Each row is a point. The last column is the point's height on a tilted bowl or saddle (a function of degree 2), plus a little noise. Count its main directions that bend up, bend down and stay straight.
In the rows, zero is written as 128.

Points, 11 rows:
[[185 157 164]
 [205 162 178]
 [ 81 137 164]
 [150 144 151]
 [ 86  58 194]
 [140  99 157]
 [123 187 163]
 [132  78 167]
 [172 132 156]
 [ 92 144 159]
 [200  64 199]]
Directions: 2 up, 0 down, 0 straight

Points:
[[ 76  63  92 106]
 [201  88 185  94]
 [128 152 139 124]
 [105 169  65  91]
 [116 131 121 129]
 [ 65 119 200 125]
 [125 162 114 116]
 [108 178 154  92]
 [171 147 187 112]
 [169 150 132 128]
 [ 55 180 163  55]
 [112 245 114   7]
 [194 203 165  76]
 [147 105 105 133]
 [155 144 107 133]
 [150 174  94 119]]
Directions: 0 up, 2 down, 1 straight

Points:
[[ 85 129 138 144]
 [112 107  74  74]
 [100 165  84 105]
 [167 152 162  95]
 [128  94 146 143]
 [115 141 114 122]
 [ 65 155  96 115]
 [  7  52 115  45]
 [153  81 145 140]
 [184 162  62  73]
 [144 217 133  53]
 [112 113 143 143]
 [107  87  70  50]
 [225 120  89  84]
 [139  96 120 122]
 [128 157 106 111]
 [131 133  68  82]]
Directions: 0 up, 1 down, 2 straight

Points, 25 rows:
[[165  70 113 134 110]
 [152 215 202 152  35]
 [199  46 162  97  75]
 [102 191 137  28  73]
 [ 92 155 127 186  85]
 [158 138 155 121 116]
 [139 173 143 164  86]
 [ 87  48  35  99  89]
 [159 166 155 188  61]
 [ 75  79 106 165 121]
 [ 78  47 141 156 125]
 [142 223 151 100  68]
 [166 114 109 126 116]
 [200 123  94 103  93]
 [162 162 123  70 108]
 [146 132 203 161  84]
 [109 199 125 165  66]
 [127  68 127  82 129]
 [ 63 173  59 121  73]
 [121 159 170 153 100]
 [129 158 114 108 119]
 [196 162  80 125  73]
 [123 157 155 193  74]
 [100  82 132  73 133]
 [150 183 136  96 103]]
Directions: 0 up, 4 down, 0 straight

Points (49 x 7):
[[ 97  77  91  97 122  91 123]
 [141 132 153 126  95 122 117]
 [ 97 137 104 148 147 142 118]
 [126 113  41  80 191 156 101]
 [ 75 116  92 132 156 105 125]
 [148  94  81 170  94 174  64]
 [ 81  53 141 117 144 181 141]
 [ 59 146 157 128  99 146 110]
 [111 143 124 111 103  94 120]
 [145 172 122  74 147 153 123]
 [129 120 172 163 126 121 121]
 [123 199 130  87  98 112  91]
 [114 162 141 108 123 120 129]
 [162 143  91 175 126 162  66]
 [165 186  99 158  51 123  17]
 [ 90  96 221 144 106 144 119]
 [168 247 156  13 135 150  34]
 [117  79 192 109 103   7  76]
 [136  86  78 124 130  87 107]
 [114 160 144 113 110  73 113]
 [166 219  89 120 158 145  49]
 [120  90 139 199 127 115  98]
 [131 148 189 123 156  70 124]
 [ 89 165 128  73 104  67 107]
 [137 117 180 117 103 188 117]
 [156 171 147  58 171  72 116]
 [107 144 132 185 139  93  98]
 [104 188 116 183 103 131  57]
 [ 46 179 116 170 212 144  59]
 [193 147  80  87 117 141  79]
 [163  76 158 208 126 172  71]
 [135  31 163 124  94 154 114]
 [ 92  94 118 112 106 171 125]
 [ 94  75 167 202 113 136  96]
 [169  96 120 109 128 125 126]
 [107  69 159  85 168 121 173]
 [124 106 167  58 111 215 123]
 [134  93 115 103  94 123 120]
 [179 151 126 120 193 186  94]
 [170  97 147 129 148 125 132]
 [176 179 109 121 190 126  85]
 [151 135 168 200 120  44  52]
 [148  58 113 115 130 127 129]
 [122  98 132 108  41 143  77]
 [157  86 128  51 124 151 138]
 [139  81 196 122 140 230 111]
 [ 79  87 127  78  68 144 103]
 [ 77  92 167 190 151 206  87]
 [135  37  90 154  31 108  11]]
Directions: 0 up, 6 down, 0 straight

Points:
[[166 170 102  96 132 161 152 158 113]
 [148 186  49 195 124 140  91 149  46]
 [167 121  92 147 137 170  85 106  73]
 [136 157 249 161 165  58 162 112  49]
 [112 140 106 122 170 177 130 134 122]
 [ 80 162 158 198  68 153 153 159 140]
 [171 134 159 111 158 130 165 121 132]
 [112 168 151  81 108 137 119 131 121]
 [160 147  66 123 173 117 155 166 127]
 [231  65 117 173  92 102 103 138  37]
 [117  86 120  93 190 202  85 147 100]
 [157 130 110 113 116 132 122 140 123]
 [101 148 122 104 140  93 175 123 144]
 [136 225  89 153 160 164  75 109  37]
 [104  91 103 127 111 181 104 160  76]
 [ 56  97  66  66 121 137 169  99 136]
 [131 155 121 106  70  93 213 125  77]
 [157  69 168  82 103  76 122  98  84]
 [138 181 107 113  81 105 179  58  70]
 [101 109 187 134  71 198  96 102  68]
 [ 67 124 159 103 162 140 141 181 179]
 [149  75 142 119 125 119 105 129 103]
 [200  78  85 191 120 143 150 154  49]
 [ 99 173 130 121  77  92 167 148 113]
 [102 145 189 182 124 116 147 119 119]
 [ 89 123 115 155 109 114 102 178  96]
 [126 140 122 130 114 104 143  73 108]
 [140 122 134 157 146 150 139 128 121]
 [ 71 138 192 111 152 150 142 136 146]
 [ 80 161 195 176  70 121 108  81  94]
 [ 11 149  85  82 153  86 101 160 196]
 [142 121  80 119  93  91  98  96 109]
 [163 157 150  53 108  89 139 137 111]
 [ 77 182  56 146 114  67 134 158  96]
 [103 117  98 156  73 132 131 156 109]
 [138  92  45 126  68 188 115 184  26]
 [ 66 146 147 153 137 122 116 118 120]
 [ 60  96 158 103 131 111  62  76  79]
 [108 110 136  69  19 154 138 114  97]
 [146 134 135 151  71 200 130 152 103]
 [158 128 200 137 111 124 128 155  91]
 [134 147 106 185 135 135 111 143  99]
 [161 161 131  88 124 109 133 105 125]
 [118 118 225 141 134 109 104 138  79]
 [126 192 160 138 122 161 194 134 121]
 [136 116 112 135  99  56 123 118 104]
 [135 132  89 150 103 147 141 163 105]
 [139  89 137 167  86 125 153 111 104]
 [162  82 174 159 167 177 185 175  82]
 [ 96 152 154  93 130 119 163  89 119]
 [150  45 118 135  82 133 119  63  56]
 [ 83 182 145 132 165  81 138 121 136]
 [202 132 104 104  79 176 101 115 100]
 [147 119  81 179  69 107 112  66  98]
 [104 152  87 116 100 102  96  94 104]
 [129 126  99 106  24 152  71  94  95]
 [111 111 212 171  84  85 150 144  70]
 [153 137 157 152 128 101 121 127 114]
 [132 155 115 159 112  99 119  65  97]
 [103 172  74 135 146 117 162 153 124]
 [138  86 112 142 132 116 163  95 104]
 [ 86 104  25 104 194 140 166 168 154]
 [123 140 127  63  38  71 119 174  85]
 [107 126 142 134 147 101 106 151 130]
 [166 157  68 179 114  71  44  91  41]
 [127 151 117 120 162 130 116 145 141]
 [139  78 170  91 152 176 176 138 116]
 [ 88 157 110 175 148  55  41 143  28]
 [120  51 162 165 178 114 135 138  92]
 [116 108 149 190 122 146 105  74  74]
 [159  39 148 169  86 128 151 103  50]
 [ 98 160 160  92  86 153 150 160 116]
 [248 146  79 122 167  82 113 115 111]]
Directions: 1 up, 5 down, 2 straight
